Every row gives one point. Each copy is the shape, with its points in the same order, stretched, turned, moved and blurred by noise. Some copies are also mirrored. Which?
(in the rows, 128 means zero)

Shape (5 x 2):
[[135 105]
 [ 97  95]
 [ 81 108]
 [175 144]
 [145 187]]
Copy 1:
[[101 107]
 [ 69 127]
 [ 75 145]
 [155  93]
 [183 127]]
Copy 1 is: only turned
Copy 2 (5 x 2):
[[143 106]
 [183 132]
 [184 152]
 [ 80 122]
 [ 62 176]]
Copy 2 is: mirrored
Copy 3, 5 rows:
[[175 141]
 [175 108]
 [168  89]
 [133 169]
 [105 146]]
Copy 3 is: only turned

Shape, 8 rows:
[[126 144  92]
 [141 165 140]
 [182 197 194]
 [138 121 199]
 [104 162  36]
 [126 115 152]
 [135 128 134]
 [ 99 172 121]]
Copy 1, 8 rows:
[[110 131 117]
 [122 165 138]
 [139 223 166]
 [188 162 161]
 [ 55 109 100]
 [160 140 138]
 [145 143 124]
 [107 131 150]]
Copy 1 is: only turned
Copy 2 (8 x 3):
[[116 161 147]
 [140 137 166]
 [192 115 199]
 [172  81 130]
 [ 70 196 164]
 [145 110 123]
 [143 131 134]
 [103 138 183]]
Copy 2 is: only turned
Copy 3:
[[169 136 133]
 [125 157 100]
 [103 193  43]
 [120 105  59]
 [169 141 187]
 [138 102  85]
 [146 128  95]
 [108 136 142]]
Copy 3 is: mirrored

Shape (11 x 6):
[[177  66 128  74 190 156]
 [165 167 143 108  93 150]
 [ 58 143 104  99 130 159]
 [108 161 138 123 117 169]
 [ 79 119 150 129  93 101]
 [160 103 113  96 184 134]
 [ 54 101  52  95 121 198]
 [194 150 148 116 162 142]
 [138  87  63 172 126 154]
 [113 113 115 158  94 112]
 [101 137 167 115 125 170]]
Copy 1:
[[ 83  90  89  49 183 115]
 [144 117 135 100 117 195]
 [ 78  85  98 183 112 171]
 [112 102 139 153 126 183]
 [153 112 104 187 102 132]
 [ 76 125  96  85 157 129]
 [ 62  66  44 180 153 206]
 [107 140 148  70 144 152]
 [112 159  62 155 194 188]
 [154 145  88 174 135 159]
 [119  79 148 150 133 154]]
Copy 1 is: only turned
Copy 2, 11 rows:
[[143  73 108  56  97 156]
 [151 140 183 108 172  82]
 [110 168 160 140 121 180]
 [140 149 175 127 161 152]
 [168 181 123 136 139 150]
 [117  95 109  73 125 132]
 [ 93 104 140 155  69 187]
 [149 116 160  77 175  91]
 [125  51  76 151 146 101]
 [150 128 104 155 158 113]
 [170 163 174 112 160 186]]
Copy 2 is: mirrored
Copy 3:
[[ 43  83 134  61 118 127]
 [145 115 116 104 122 205]
 [102 190  70 118 138 145]
 [121 132  84 127 156 175]
 [117 173 145 171 140 148]
 [ 99 110 117  73 113 120]
 [ 65 170  37 115  96 141]
 [130  84 126  73 134 152]
 [124 106  95 142  70  96]
 [134 136 128 167 100 127]
 [ 90 130 103 128 158 168]]
Copy 3 is: only turned

Shape (14 x 9):
[[157 133 190 150  92 152 112 130 143]
 [ 81  91 157 139 188  78 177 115 123]
 [115 124 139  94 101 112 154 105 136]
 [138 128 122 121 101 113 141 123 151]
 [ 68 137 125 195 133  83 103 130  36]
 [110  86 154  57 204 115 183 112 111]
 [158 116 121 110 110 146 135 158 149]
 [ 83  83  73 171 162  84 145 130  91]
 [125 109 162 120 110 138  99 123 177]
 [119 135 172 167 124 155 112 101  70]
 [ 74 159 178 162 119 126  86 151  91]
 [126 156 151 130 129 157 100 100 148]
 [ 42  71 119 152 133  86 119 115  52]
 [ 80 141 152 171 111 167 136 135 108]]
Copy 1, 14 rows:
[[142 168 161 171  82 167 143 118 139]
 [104  72  89 183 186 219 151 126 132]
 [124 117 136 104 138 172 164 126 145]
 [138 127 145 133 133 140 146 137 154]
 [ 30 107  99 207 126 135  85  95  98]
 [155  87 104 116 189 227 135 109  99]
 [157 143 155 130 116 135 113 152 135]
 [ 85  72  75 173 161 141  84 133 142]
 [138 179 138 146 139 183 141 136 169]
 [106 145 109 173  76 156 118  80 103]
 [ 55 170 126 199 119 162 123 124  93]
 [144 182 125 154 128 138 152 112 133]
 [ 33  92  68 146 144 196  82 107 130]
 [ 86 144  91 163  81 148 148 146 107]]
Copy 1 is: only turned
Copy 2:
[[123 167 167  93  80 132 138 156 143]
 [110 180 151 118 144  14 148 136  97]
 [133 167 104 118 110  90 171 117 119]
 [145 133 127 117 106 105 152 131 140]
 [103 133 170 103  45  27 109  68  41]
 [ 63 165  97 121 191  74 172 136 112]
 [114 100 124 107 122 124 149 155 163]
 [126  93 165 117 122  22 149  96  90]
 [130 164 147 128 108 136 152 177 113]
 [ 89 173 176  99  65 109 142  84 104]
 [ 85 168 159 130  31  73 118 137  66]
 [109 173 142 150 100 140 122 124 118]
 [107 136 160 105  82  20 187  92  30]
 [ 94 161 168 134  47  73 169 115 125]]
Copy 2 is: mirrored
Copy 3, 14 rows:
[[135 119 153 130  77 150  59 148 167]
 [117  63 181 150 208  92 147 140 147]
 [151 116 180 101 133  94 133 113 171]
 [135 133 152 113 112 109 128 137 172]
 [119 145 218 191 178 163 123 113  97]
 [156  27 145 100 181  78 148 116 106]
 [134 125 126 114  88 138 130 153 154]
 [132 133 175 195 194 135 182 141 128]
 [113 120 128 121 111 156  89 118 193]
 [169 114 190 159 121 158  68 110 114]
 [100 120 190 130 145 185  68 124 121]
 [154 145 132 101 118 160  57 107 161]
 [128 109 215 201 192 157 175  93 119]
 [153 119 182 135 134 184  92 149 135]]
Copy 3 is: only turned
Copy 4, 14 rows:
[[117  73 156 123  73 150 141 123 104]
 [114 104 169 117 225 110 160 154  94]
 [160 104 118 138 151 147 144 150 106]
 [145 106 122 132 130 138 119 166 133]
 [ 89 133 127  54 153  60 194 121  49]
 [188 115 180 157 236 113 129 118  93]
 [161  97 143 146 113 128  87 158 120]
 [100 128 123 121 203  51 128 168  95]
 [117  77 120 134 121 166 103 124 111]
 [107 112 154 125 110 105 175  91  66]
 [105 111 141  58 114 139 169 105  38]
 [121 132 131 136 120 161 115 109 118]
 [103  95 103  98 199  59 177 119  26]
 [101 117 150 129 114 137 153 142  46]]
Copy 4 is: only turned
